Every row gives one point. Each copy is the shape, with its points in the same order, turned, moved and blurred by noise. Say if it was mirrored as well.

Shape:
[[ 0.3  3.5]
 [-1.9 -0.5]
 [ 6.5  0.3]
 [ 1.0  2.6]
 [-1.9 -2.4]]
Copy 1, 5 rows:
[[-0.4  3.8]
 [-2.0 -0.6]
 [ 6.1  1.4]
 [ 0.5  2.9]
 [-1.8 -2.5]]
Copy 1 is: only turned
Copy 2, 5 rows:
[[-2.3  3.1]
 [-1.6 -1.7]
 [ 4.5  4.0]
 [-1.2  2.6]
 [-0.5 -3.1]]
Copy 2 is: only turned
Copy 3 (5 x 2):
[[ 1.6  2.3]
 [-2.1 -1.5]
 [ 6.4 -3.0]
 [ 1.9  2.0]
 [-2.5 -2.9]]
Copy 3 is: only turned

Shape (9 x 3):
[[ 1.8  2.3  1.7]
 [ 0.7  0.6 -3.6]
 [-0.1  0.7 -2.5]
 [-2.8  3.0  8.0]
 [-3.6  1.1  6.1]
 [ 0.3 -1.7  3.0]
 [ 0.3  1.4  1.3]
 [ 1.0 -0.5 -0.9]
 [ 1.4  1.2 -4.3]]
Copy 1, 9 rows:
[[ 2.3  2.0  1.4]
 [ 2.3 -0.4 -3.5]
 [ 1.1 -0.2 -2.7]
 [-3.5  2.1  7.0]
 [-3.7  0.0  5.4]
 [ 1.2 -1.9  3.0]
 [ 0.9  0.7  1.2]
 [ 2.4 -1.0 -0.6]
 [ 3.0  0.5 -4.4]]
Copy 1 is: only turned
Copy 2, 9 rows:
[[ 0.9  3.6 -1.7]
 [ 3.7 -1.4 -2.7]
 [ 2.8 -0.8 -1.5]
 [-3.2  6.3  4.3]
 [-3.3  3.4  3.9]
 [-2.7  1.3 -1.3]
 [ 0.7  2.1 -0.9]
 [ 0.9 -0.3 -2.6]
 [ 4.5 -1.2 -3.3]]
Copy 2 is: mirrored
Copy 3, 9 rows:
[[ 1.9  3.2  1.2]
 [ 0.5 -0.7 -2.7]
 [ 0.5 -0.1 -1.2]
 [-0.4  4.3  8.2]
 [-0.2  1.9  8.1]
 [ 3.6  0.5  3.9]
 [ 1.5  1.8  1.4]
 [ 2.3 -0.4  0.2]
 [ 0.5  0.0 -3.7]]
Copy 3 is: only turned
Copy 4 (9 x 3):
[[ 0.8  3.0  1.4]
 [ 2.4 -1.7 -2.3]
 [ 1.5 -1.3 -1.4]
 [-5.5  4.0  5.3]
 [-4.7  0.9  5.0]
 [ 1.0 -0.2  4.5]
 [-0.2  0.7  1.6]
 [ 2.1 -0.6  0.3]
 [ 3.2 -1.4 -3.0]]
Copy 4 is: only turned

Shape, 7 rows:
[[ 4.1  0.4 -0.3 -2.2]
 [-2.0  1.6  4.1 -2.0]
 [ 5.2 -0.5  0.7 -4.6]
 [-4.0 -3.2 -2.6  4.4]
 [-2.4  1.8  4.1  3.0]
 [-1.2  1.4 -0.4 -0.1]
 [ 1.5 -3.3 -1.1 -0.1]]
Copy 1, 7 rows:
[[ 6.0  0.2 -0.1 -1.6]
 [-0.4  2.4  3.5 -2.2]
 [ 7.1  0.1  0.3 -4.3]
 [-2.6 -5.1 -1.6  3.2]
 [-1.1  0.7  4.4  2.5]
 [ 0.5  0.6 -0.5  0.4]
 [ 3.0 -4.0 -0.4 -1.1]]
Copy 1 is: only turned
Copy 2, 7 rows:
[[ 3.2 -2.4  1.6 -4.3]
 [-0.6  3.1  3.5 -1.1]
 [ 2.6 -3.3  3.6 -6.1]
 [-1.5 -2.3 -3.2  4.9]
 [ 1.7  3.4  1.9  3.3]
 [ 0.6  0.8 -0.7 -0.8]
 [ 0.9 -4.3  0.7 -0.4]]
Copy 2 is: only turned

Shape, 9 rows:
[[-1.5 -2.2 -4.8  2.0]
 [ 1.3  2.7 -1.9 -1.3]
 [-2.0 -1.7  3.5  2.4]
 [ 1.0  3.0 -1.7 -4.1]
 [-0.2 -0.3  0.5 -0.9]
 [-2.3 -0.7 -5.1  2.4]
 [-0.2 -5.2 -1.7 -4.4]
 [-0.6  2.3 -0.1  3.2]
 [ 0.7 -7.2  0.1  0.7]]
Copy 1:
[[-5.6  0.5  2.8 -0.2]
 [-0.8  1.8 -3.2  0.6]
 [ 0.2 -4.4  2.2  0.7]
 [ 0.1  1.9 -5.0 -2.6]
 [ 0.6 -0.3 -0.3 -1.3]
 [-6.4  0.2  1.4  0.4]
 [-0.7  1.7  2.9 -6.9]
 [-1.9 -1.6 -0.9  2.8]
 [-0.9  0.5  7.0 -3.4]]
Copy 1 is: mirrored
Copy 2:
[[ 1.6 -3.5  2.0  4.5]
 [ 2.2 -1.3 -1.3 -1.3]
 [ 0.1  4.1  3.7  2.5]
 [-0.1 -1.5 -2.7 -2.4]
 [-0.2  0.4  1.8 -0.1]
 [ 1.4 -3.4  1.2  4.9]
 [-3.0 -3.8  4.8 -1.1]
 [ 3.0  2.0 -0.7  3.2]
 [ 0.3 -1.2  8.4  0.9]]
Copy 2 is: only turned

Shape (10 x 6):
[[ 2.6 -4.0  0.2 -2.7  0.4  0.0]
 [-0.3 -2.1 -1.3 -2.8 -0.9  3.5]
 [-3.9  1.0 -4.3 -0.6 -1.8  2.1]
 [-2.0  1.9 -2.4 -2.2 -0.5  2.7]
 [-0.6 -4.2 -1.0 -0.1  2.9  1.5]
 [ 2.4  1.6  1.5  5.3 -1.9 -4.5]
 [-2.8  0.5  3.7  3.8  1.6 -1.3]
 [ 3.2 -4.3  3.4  6.2  1.1 -0.6]
 [ 1.2  3.6 -4.7  0.0 -2.4 -4.1]
 [-4.0  0.2  1.0  0.7 -3.7 -4.1]]
Copy 1, 10 rows:
[[-0.6 -5.6  0.2  0.9  2.6 -0.7]
 [-1.0 -4.5 -1.3  2.1 -1.9  1.4]
 [-2.4 -0.8 -3.8 -1.2 -4.1  2.9]
 [-1.9 -2.1 -1.1 -0.2 -3.0  4.2]
 [-3.5 -2.5 -2.5  3.0  2.6  0.5]
 [ 3.4  2.5 -2.0 -3.8  5.4  1.6]
 [-0.9  4.5  0.1  1.0  2.9  1.1]
 [ 2.9  0.7 -3.0  3.0  7.5 -1.0]
 [-0.1 -1.7 -2.5 -7.5  0.9  3.9]
 [-0.8  2.7 -0.2 -4.0 -0.8 -1.8]]
Copy 1 is: only turned
Copy 2 (10 x 6):
[[ 4.3  2.0 -0.2 -0.3  0.8 -2.8]
 [ 3.5 -0.5  0.4 -1.8  1.3  1.8]
 [-0.4 -3.8 -2.5 -2.7 -0.5  3.4]
 [ 1.0 -1.4 -1.2 -1.6 -1.8  3.8]
 [ 1.7  3.0 -2.4 -3.3  2.0 -0.4]
 [-6.1 -0.2  0.7  3.2 -0.2 -3.6]
 [-5.8  2.7  1.6 -2.8 -0.8 -0.8]
 [-3.8  4.6  0.8  0.6  5.4 -4.2]
 [-2.0 -3.8 -3.6  3.7 -3.4 -0.6]
 [-3.6 -3.8  1.2 -2.9 -2.7 -3.5]]
Copy 2 is: only turned
Copy 3 (10 x 6):
[[ 0.6  0.3 -3.9 -1.3 -2.1  1.1]
 [-1.6 -1.9 -3.8  0.2  1.8  3.1]
 [-1.4 -4.0  1.0  4.5  2.6  2.5]
 [-1.2 -1.1 -1.4  2.7  4.4  1.4]
 [-1.8 -1.9 -4.8  1.7 -2.3  0.5]
 [-1.6  1.1  4.8  0.3 -4.4 -3.0]
 [-4.1 -2.0  0.1  1.6 -1.6 -5.4]
 [-4.6  0.1 -1.2 -1.3 -7.6 -2.6]
 [ 3.6  0.2  4.8  3.8 -0.3  1.2]
 [ 0.0 -4.4  3.6 -0.7  1.2 -3.2]]
Copy 3 is: mirrored
